Every row gives one point. Each copy is the shape, with its points in the same order, turned, moved and blurred by noise. Some copies are also mirrored. Which?

Shape:
[[ 43  33]
 [-11  17]
 [ -9  10]
 [ 62 -24]
 [-31 -16]
 [ -9  27]
 [-11  -5]
 [-45 -19]]
Copy 1:
[[ 42 -44]
 [ -5 -18]
 [ -4 -12]
 [ 76   6]
 [-23  16]
 [ -4 -25]
 [  2   5]
 [-34  17]]
Copy 1 is: mirrored
Copy 2:
[[ 57  -7]
 [  0  -7]
 [  0   3]
 [ 57  56]
 [-28  21]
 [  8 -18]
 [ -7  14]
 [-42  16]]
Copy 2 is: mirrored
Copy 3, 8 rows:
[[ 45  17]
 [-12  21]
 [-12  14]
 [ 43 -43]
 [-41  -4]
 [ -5  31]
 [-19  -1]
 [-56  -2]]
Copy 3 is: only turned
Copy 4, 8 rows:
[[-37  50]
 [ 14  28]
 [ 11  20]
 [-68  -6]
 [ 28  -7]
 [ 14  38]
 [ 12   5]
 [ 43 -16]]
Copy 4 is: mirrored

Shape, 6 rows:
[[ 20  44  46]
 [ 33   8  47]
 [ 13  15  -6]
 [ 21 -10   8]
 [-41  -6 -21]
 [-47  28 -13]]
Copy 1, 6 rows:
[[-58  18  29]
 [-33   0  48]
 [-11  -7   1]
 [  0 -14  28]
 [ 37  27 -19]
 [  7  44 -33]]
Copy 1 is: mirrored
Copy 2, 6 rows:
[[ 56  36  15]
 [ 50  17 -16]
 [  6   4  20]
 [ 11  -4 -11]
 [-48  31  17]
 [-28  47  38]]
Copy 2 is: mirrored

Shape, 9 rows:
[[ 25  -4   1  13   0  18]
 [ 28 -41  52  17  33  16]
 [-16  10  41  48  34  20]
 [ 20  -6  -3  14  44  15]
 [ -9 -13  47   5  53  44]
 [ -5  23  22   7  -1  22]
 [-43  48  -9  16   1 -62]
 [-40  -8 -29   4  -9 -36]
 [  7  58 -16 -36 -17 -32]]
Copy 1 (9 x 6):
[[ 15 -19  16   4  -6   3]
 [ 40 -40 -20   2  40 -30]
 [  6 -47 -15  46  44  22]
 [ 11 -22 -11  28 -11 -13]
 [ 22 -45 -56  18  20   5]
 [ 15 -12  -4   7  10  40]
 [-58  42  16  49  33  32]
 [-67   5  16  -2   7  11]
 [-12  69  14  10 -11  32]]
Copy 1 is: only turned
Copy 2 (9 x 6):
[[ 13 -14  13   8  15  14]
 [  5 -53  45 -29  -7  -9]
 [ -4 -15  55  24   2 -42]
 [ 28 -34   5   9  12 -21]
 [ 20 -18  50 -27   9 -50]
 [  8  21  29   9   3  -7]
 [-36  30 -30  60 -34 -31]
 [-44  10 -42  20   8 -15]
 [ 17  50 -39  26 -34  16]]
Copy 2 is: only turned
Copy 3, 9 rows:
[[ -5  28  -6  -4 -20  30]
 [ 33  46  13  11  18  68]
 [ 10  35  53 -38   4  41]
 [ -9   7   0 -23  10  63]
 [  1  54  18 -31  45  58]
 [ -2  31   5 -30  -4   8]
 [ -5 -43  50 -20   0 -32]
 [-37 -17  32  24  -2 -16]
 [  2 -36 -29 -29 -12 -44]]
Copy 3 is: mirrored

Shape, 12 rows:
[[ 38 -23  24  31 -34 -21  42 -14]
 [-23   2  29  21 -11   7  -7   1]
 [ 10   6 -35  -6  32 -47  48 -58]
 [-22 -22 -53  13 -28 -29  29   3]
 [  9  -4  12  16  21  30  -6  27]
 [  2 -18  12 -38   0  24  44  16]
 [ 45  14  31 -17  29  35  56  16]
 [ -9  59 -55  19 -30 -53  14  -9]
 [ 18  21 -53  -6   0 -32 -17 -32]
 [  3  47  12 -20  -2  38 -24   7]
 [ -7  -1  22   9 -17  17  20  25]
 [-20 -22  -5  42 -29  36  29 -23]]
Copy 1 (12 x 8):
[[ 52  13   7  17 -40 -32 -20  39]
 [ 10   5  29  44  16 -11 -29   0]
 [-21  58 -25 -19   1 -52  22  43]
 [ 11 -20 -38  29  17 -66   7  22]
 [ 36   9   0  12  35  16 -42  -8]
 [  3 -17 -12  -2  11  13 -41  55]
 [ 35  37 -12 -10  13  38 -50  59]
 [ 12  30 -26  62  27 -44  64  32]
 [ -6  27 -33  16   5 -21  49  -6]
 [ -1  20   0  48  29  55 -10   1]
 [ 31  -7   6  38  19   3 -37  29]
 [ 10   7 -19  53 -11 -43 -60   6]]
Copy 1 is: mirrored
Copy 2:
[[ -2 -52 -21  48  11 -13  17  37]
 [ -2  16   3  17 -11 -44   7   5]
 [ 11 -36 -18 -55  11  41  39  16]
 [-11  -9 -66 -17  17  -6  -8  -5]
 [  6  32  26  28  31 -10 -18  -4]
 [-55  -1  27   4  18  -7 -13  18]
 [-34 -10  59  18  51  24  14  21]
 [ -4   0 -62  -7   8  22  48 -52]
 [ 12 -11 -35 -14 -13  51   5 -33]
 [-25  49  33  36 -14  20  10 -28]
 [-20  16   3  29  13 -38   1  11]
 [ -5  29 -29  21  10 -21   2  51]]
Copy 2 is: mirrored
Copy 3:
[[-36  23 -14  62  48  -1  17 -27]
 [-25  29  10   5 -26  -2  18 -13]
 [-38  10 -78 -39  77   2  16  -4]
 [-59  25 -15   3  38  50 -12  15]
 [-18 -14  -2   9 -28   7  47  -6]
 [ 10 -21 -11   9   6  38  14 -45]
 [ 34 -22 -19  20  20  10  66 -39]
 [-20  54 -11 -11  53  21   0  68]
 [-18  11 -62 -10  16   1 -10  46]
 [ 42  13 -10  -4 -41   1  22   9]
 [ -8  10  14  19  -8  23  30 -20]
 [-49  49 -27  17 -16  38  30 -37]]
Copy 3 is: mirrored
Copy 4 (12 x 8):
[[ 14  -2  67 -17  -4   6  30  42]
 [ -7  12  12  21  25  21   0   8]
 [  4   7  51 -29 -18 -64  39 -47]
 [  6  22  21 -67  40  -3  38 -14]
 [ 12  -7 -24   3  -5  16  -9  14]
 [-24 -40   7 -26 -21  28  21 -12]
 [ -2 -40   1   4 -67  16  30  12]
 [  0  95  18 -38   1 -11  51 -27]
 [ 22  53  27 -42 -12 -22  -9 -43]
 [ -3  28 -13  22 -30  50 -14 -27]
 [ -9  -2  -1  -3   4  32  20  19]
 [ 43 -10  30  -2  42  31  38  -3]]
Copy 4 is: mirrored

Shape, 14 rows:
[[ -7   3  26   5  18  -7 -23  -3 -27  23  -4]
 [ 54 -15  -7  13  25  47 -22  16 -19  -8  13]
 [ -7 -32  17  14 -17 -14 -24   7   3   5 -11]
 [ -5  28   8  -9 -14  10   9 -95   1  -9   1]
 [-11 -29 -14   8  -3 -12 -22  12 -20  14  -8]
 [-10  17  19   2  -7 -13 -26  11 -31 -11  -3]
 [ 16  28  23  -9 -10  12 -25  17 -20   7   4]
 [ 11 -25  19   2 -10 -17  18 -40   0   8  23]
 [ -5 -11  18  22   5  21 -17 -30 -11  -1  -4]
 [ -8   2  10  14 -12   5 -15  19   3  29  19]
 [ -2 -23  21  -4 -18  16 -10   4 -31   9  16]
 [ 37  15  22 -39  18  59 -17  14   0  -5  -6]
 [-11 -18  11  -5   9  -3   7  24  -3 -13  16]
 [ 13   6   7   3 -17   8  42   6  -7  -5  -7]]
Copy 1 (14 x 11):
[[ -4 -13  -3  -8 -27  18 -14   3  25   6  -9]
 [-23  31  30 -28  11  -4   2 -45   1 -29   1]
 [ 28   6  14  15  13  30 -16   6  25  10   7]
 [ 20  14 -50 -28  -5 -11 -56   7 -44  42  12]
 [ 19  -9  28  11   3  13 -29  10  21 -20  -4]
 [ -9 -26 -13  19  -9   7 -18 -10  23   6  16]
 [-22  -3   5  17 -15 -12   2 -24  12  15   6]
 [  7  25 -12 -31  16  10 -22  36   1  16  20]
 [ 23   9  -6 -25 -13  18 -28 -17   3   3  10]
 [ 11  18   3  16 -19  -5   5  10  27  -1   8]
 [  3   2  27 -10 -11   3 -12   2  18   9  32]
 [-23   8  30 -13 -13  -4  28 -41 -40  16  -3]
 [  7  -9   6  -2  10  19  17  13  -4 -18  22]
 [ 18 -11  -6 -16  30 -29  15   5   4  10  15]]
Copy 1 is: mirrored
Copy 2 (14 x 11):
[[ 12   8   6   0 -24  -6 -30 -26 -14  -6  26]
 [-44  13 -20 -44  15 -21 -25 -50  18  15  26]
 [-14 -15 -19  -3 -38  20 -14  -1  -8   8   5]
 [ 11  23   2   8  52  32 -12  10 -69  22  53]
 [-19  -9  -2  -9 -22   5 -28   6   2 -16   1]
 [  4   4 -18  30  -9  -2 -20 -29  -8 -10   8]
 [ 12  15 -24  12   2 -23 -19 -29   6  15  14]
 [-21  12  14   5  -7  28   4   8 -13  20  54]
 [-15  14  -9 -17  -7  13 -23 -23 -39  10  22]
 [ -2  18   6  -1 -22  -9 -13  -9   5  26  -6]
 [-19  36 -18   2 -23   7 -17  -6   3   0  22]
 [ 15  25 -45 -43  26 -31   4 -44   8  15  31]
 [-17   6   0  -5 -14  10  21 -22   9 -12   7]
 [-29   7 -10  10   6 -22  28   1 -17   7  24]]
Copy 2 is: mirrored
